Each row of a before or after table is a point. The points were changed in one or more steps. Then noise was added and the rows were shuffled. The steps act on columns, c1 being the first. Name the steps. A step turns or swaps two columns, mirrors them in a line or flattens them onto one, adds a multiple of one to another, or multiplies or shifts one. Angles are multiples of 10 degrees, from the lower column toward the higher: turns from -170 to 170, lines from 10 to 170 but not 90. Use the fewest steps. Two steps may share a column if one is a turn and the other turns, adds or multiplies; they go together, in the order done. Otherwise the lowest column goes first.

Before:
[[ 9.7 -1.2 -7.1]
 [-2.5 -5.8  3.2]
 [-5.4 -4.3  1.8]
 [ 5.5 -4.7 -1.5]
 [-0.9 -0.3  0.8]
 [-3.6  1.1  3.6]
 [-5.1 -3.6 -2.8]
 [ 6.0 -1.1 -0.5]
 [-4.6 -0.3  0.6]
 [-2.7 -5.6 -2.4]
 [ 2.9 -4.8 -5.2]
 [ 6.7 -0.1 -4.7]]
After (12 x 3):
[[ 6.1  3.0  2.9]
 [ 6.7 -0.2 -3.0]
 [-3.7  4.8 -0.7]
 [ 3.7 -2.9  0.6]
 [ 2.1 -3.0  3.5]
 [ 1.2  5.6 -4.7]
 [ 1.1 -0.4  0.7]
 [ 5.6  3.0 -2.6]
 [-5.4  4.4 -4.8]
 [-1.2  7.3 -1.8]
 [-6.5  6.9 -7.3]
 [ 6.9  0.2  1.7]]
Steps: turn c1 and c2 by 140 degrees

Before (13 x 8):
[[-4.1 -7.6  5.8 -3.7  7.3  3.0  3.9 -6.7]
 [-0.8 -2.4 -2.0 -1.1 -2.4 -1.2  1.5  5.5]
 [-2.0  1.0  4.9  4.6 -4.3  2.3 -2.0  1.5]
 [ 6.5 -2.6  1.8  5.9 -5.7  1.6  3.4  3.6]
 [-1.9  2.0 -1.6 -1.1  0.4 -0.1  6.2  4.1]
 [-2.8  2.1  6.3  1.6  3.4  7.8 -1.7 -8.6]
 [ 0.4  3.2  3.3 -1.3 -3.0 -1.3  8.6  3.1]
 [-3.8 -3.8 -4.0 -3.1 -4.7  0.5  5.9  2.9]
 [ 0.4  4.5  2.9 12.4 -4.0  0.4  1.7 -1.9]
 [ 0.2 -3.4 -3.9 -4.5  1.6  0.3  9.3  4.8]
 [ 0.8 -0.8  3.5  6.0  0.4  5.6  4.1  5.1]
 [-5.0 -2.8  7.7  2.2  4.6  1.2  2.1 -5.4]
 [-3.4 -8.5 -0.7 -4.4 -0.9  6.2  9.3  4.9]]
After:
[[-3.9 -3.8 -3.9 -3.3 -5.3  1.5 -0.3  3.2]
 [ 6.8 -2.4  1.6  6.0 -5.8  2.1  0.5  3.4]
 [ 0.6 -0.9  3.5  6.0  0.7  6.0  0.9  5.0]
 [ 0.4  4.8  2.9 12.8 -4.2  0.8 -0.1 -1.9]
 [-4.9 -2.6  7.9  2.2  4.6  1.9  0.4 -5.4]
 [-4.6 -7.4  5.8 -3.4  7.4  3.3  0.5 -6.8]
 [-2.2  1.8 -1.2 -0.9  0.3  0.9  0.1  3.5]
 [-3.2  2.1  6.7  1.7  3.4  7.4  1.9 -8.5]
 [-1.0 -2.3 -2.0 -1.4 -2.3 -1.0  0.0  5.3]
 [-3.2 -8.4 -0.8 -4.4 -0.9  7.7  1.2  4.9]
 [-2.1  1.1  5.2  4.5 -4.2  2.1  0.5  1.4]
 [ 0.4 -3.3 -3.8 -4.4  1.6  2.4  0.1  4.9]
 [ 0.2  2.8  3.6 -1.7 -3.1  0.2 -0.1  2.6]]
Steps: flatten c6 and c7 onto the line at 10 degrees

Before (8 x 14):
[[-0.2  3.6 -3.7  4.1 -4.6 -0.4  9.0  5.4 -0.8  6.9  0.3  9.8  2.3 -3.3]
 [ 2.1  1.7  6.9 -5.8  6.5 -2.8 -1.5  5.9  5.6 -0.7 -0.7 -3.6  3.2 -2.5]
 [ 0.7  5.9 -2.2  5.5 -2.8  2.7 -3.6  5.9 -1.7  1.8  6.7  1.4  0.9  1.1]
 [-1.3 -3.2  2.4 -2.9  7.1 -3.0  2.0  1.3  5.6 -5.4  0.1 -0.1  3.3 -6.3]
 [-1.4 -4.3  3.1 -2.6  5.9 -2.4  2.2  7.9  7.9 -3.8 -1.3 -1.9  1.9  0.7]
 [-0.9  3.5 -2.3  1.8 -1.5  0.4 -5.5  3.7  5.3  6.4  9.0  2.1 -0.4  0.5]
 [ 2.2  1.9 -0.2  5.4 -9.2 -3.3  4.7  3.2  1.8  3.5  1.7  4.6  3.6 -1.8]
 [ 2.2 -7.0  5.9 -1.6  7.7 -4.5  3.1  5.4  2.8 -1.0  1.9  1.9  4.1 -3.0]]
After (8 x 14):
[[-0.5  3.7  5.1  4.2 -4.6 -0.4  9.0  5.4 -0.7  6.8  0.4  9.9  2.1  1.0]
 [-1.3 -4.4 -3.2 -2.7  5.8 -2.4  2.4  8.0  7.6 -3.6 -1.3 -1.7  1.9  1.0]
 [ 0.9  5.8  1.2  5.2 -2.7  2.8 -3.5  5.6 -1.8  1.6  6.9  1.4  0.9 -1.9]
 [ 2.4  2.2  1.0  5.5 -9.3 -3.1  4.7  3.2  1.8  3.5  1.8  4.5  3.6  1.3]
 [-0.8  3.4  1.5  1.6 -1.3  0.4 -5.2  3.6  5.5  6.3  9.0  2.1 -0.4 -1.8]
 [ 2.2  1.5 -4.8 -5.6  6.5 -2.6 -1.4  6.0  5.6 -0.8 -0.6 -3.5  3.2  5.7]
 [ 2.5 -6.9 -3.5 -1.9  7.6 -4.4  3.1  5.3  2.8 -1.2  1.9  2.1  4.2  5.6]
 [-1.7 -3.2  1.3 -3.1  7.1 -3.0  2.0  1.4  5.8 -5.2  0.3 -0.2  3.2  6.8]]
Steps: turn c3 and c14 by 150 degrees

Before (12 x 24):
[[ -6.6  -4.2   2.0   4.9   2.8   1.0   4.5  -3.2   0.9  -5.2  -4.3   0.0
    6.2   1.9  -2.0  -4.2  -3.7   6.5   0.2   2.9  -1.5   4.4   5.5  -1.7]
 [ -8.2  -4.1  -3.8   2.4  -6.1 -10.2  -2.9   2.3   0.5   2.1  -1.4  -1.6
    3.1  -5.8   7.3   5.8  -3.0  -5.8  -1.2   2.1  -6.4  -5.6  -3.4  -0.9]
 [ -1.6   2.3   4.8   3.9  -2.9  -2.3   9.5  -1.2   1.0  -6.4  -0.3  -1.2
    1.2   2.1  -1.2   0.2  -0.9   4.2   2.0  -5.4   0.2  -1.3   4.6   2.3]
 [ -2.6  -5.3   1.9   5.0  -0.5   0.1   9.3  -2.0   2.3  -1.2  -5.7   3.1
    5.0  -5.6  -1.2  -0.2  -6.3   2.3  -0.5   2.1   2.6  -4.0   6.2  -3.6]
 [ -0.2   9.1   4.7   0.9  -0.4   3.2  -5.5  -4.5   3.5  -3.1  -0.3   6.1
   -2.7   1.4  -7.0  -1.1   2.0  -7.4  -6.2  -1.0  -4.6  -7.8  -8.6  -1.4]
 [ -1.4   1.0   1.0  -0.5  -2.9   0.1   7.3  -1.8  -2.3  -8.6  -4.7   1.4
   -0.7   2.1   0.9   4.1  -3.3   7.4   2.7   3.6   0.2   4.8   2.0  -1.1]
 [ -0.5   9.7   2.1  -3.6  -1.9  -2.2  -4.2  -1.4  -0.5   2.3   1.3   6.5
   -1.0   0.9  -2.5  -3.6   3.1  -5.0   2.0   3.1  -4.3  -2.6   0.0   4.6]
 [ -0.2  -1.0   6.1   6.1   2.4  -0.9   9.4  -1.4  -1.4  -3.0  -7.3  -4.2
   -0.3  -0.3   1.9   2.2  -0.6   5.8   1.9   2.1   1.3   9.6   4.2   0.3]
 [ -3.3   1.3   8.6   0.7  -0.9  -2.1   1.7  -3.5  -2.6   0.2  -3.8   5.2
   -1.2   4.2   0.3   1.6  -2.2   2.3  -0.1  -5.5   1.2   1.0   6.3  -2.6]
 [  2.6   8.9   0.8  -3.1  -3.3   0.2  -5.6  -0.1   1.1   0.8  -5.1  -0.1
    1.2   4.1   0.7  -6.8   3.7  -1.7  -3.0  -0.2  -0.5  -1.3  -7.0  -2.6]
 [ -4.8  -2.1  -7.4   1.5  -2.2 -13.9   1.4   0.4   0.1   5.9  -5.4   1.5
   -2.1  -3.6  14.2   3.4   1.2   4.7  -4.8   5.1 -14.6  -1.5  -5.3  -2.5]
 [ -2.4  -2.4   0.3   1.0  -1.6   1.1   3.9  -9.5  -0.6  -0.3  -3.5  -3.0
   -0.4  -1.4   0.5  -5.4  -3.5  -0.3  -3.9   0.1  -0.8   2.9   8.1  -4.6]]
After:
[[ -1.4   0.9   0.7  -0.5  -2.7   0.4   7.7  -1.8  -2.8  -8.2  -4.6   1.8
   -0.8   1.0   1.4  -3.7   3.4   7.2   3.1   3.4  -1.7   4.7   1.9  -1.4]
 [ -0.4  -0.8   6.3   6.2   2.1  -0.5   9.6   0.1  -1.4  -3.1  -7.5  -4.7
    0.0  -0.4   2.2  -1.7   1.3   5.9   1.7   2.4  -1.9   9.3   4.4  -0.4]
 [ -4.9  -2.3  -7.6   1.5  -2.0 -14.0   0.8   0.7   0.2   5.8  -5.3   1.5
   -1.9  -1.6  14.1  -8.2  -0.5   4.6  -4.6   5.1  12.6  -1.6  -5.4  -2.7]
 [ -2.5  -2.1   0.4   0.7  -1.8   0.8   3.8   1.6  -1.1  -0.6  -3.4  -3.8
    0.0  -0.6   0.6   4.9  10.1  -0.3  -3.8   0.1   2.6   2.9   8.3  -4.3]
 [ -0.6   9.4   2.2  -3.7  -1.7  -2.2  -4.3   3.6  -0.5   2.7   1.7   6.9
   -0.8   0.7  -3.0   2.0  -0.4  -5.4   2.0   3.1   4.9  -2.9  -0.2   4.9]
 [ -6.2  -4.1   1.9   5.0   2.9   0.9   4.0  -1.5   1.2  -5.4  -4.4   0.4
    6.5   0.8  -1.7   3.4   4.3   6.5   0.3   3.1   3.1   4.1   5.3  -1.8]
 [ -3.5   1.2   9.1   0.7  -1.0  -1.8   1.6  -0.4  -2.9   0.6  -3.6   5.1
   -1.4   1.8   0.5  -1.1   4.0   2.0   0.0  -5.7  -2.0   1.0   6.0  -2.8]
 [ -1.8   2.3   4.9   3.9  -2.7  -2.7   9.4   0.0   1.1  -6.1  -0.4  -1.0
    1.3   1.1  -1.3   0.2   2.1   4.0   2.2  -5.4  -0.3  -1.6   4.1   2.1]
 [ -8.1  -4.2  -3.8   2.3  -6.5 -10.2  -2.8  -3.7   0.7   1.7  -1.6  -1.7
    2.9  -2.0   7.2  -7.9  -0.1  -5.6  -1.1   2.3   3.8  -5.3  -3.8  -1.4]
 [ -0.1   9.3   4.5   1.0  -0.5   3.3  -5.1   3.7   3.2  -3.0  -0.9   6.1
   -2.4   0.1  -6.8  -1.0   3.1  -7.5  -5.7  -1.0   4.6  -7.7  -8.6  -1.4]
 [ -2.6  -5.1   1.7   5.0  -0.3   0.2   9.0  -4.3   2.5  -0.9  -5.7   2.8
    4.7  -2.4  -1.0   1.5   5.0   2.4  -1.0   2.2  -2.7  -3.6   6.3  -3.6]
 [  2.9   9.0   0.6  -2.5  -3.0   0.7  -5.5   2.7   1.4   1.0  -4.8   0.4
    0.9   1.8   0.5   6.5  -1.5  -1.8  -2.9  -0.7   3.1  -1.2  -6.9  -2.8]]
Steps: turn c8 and c17 by -120 degrees; multiply c14 by 0.4; turn c16 and c21 by -160 degrees
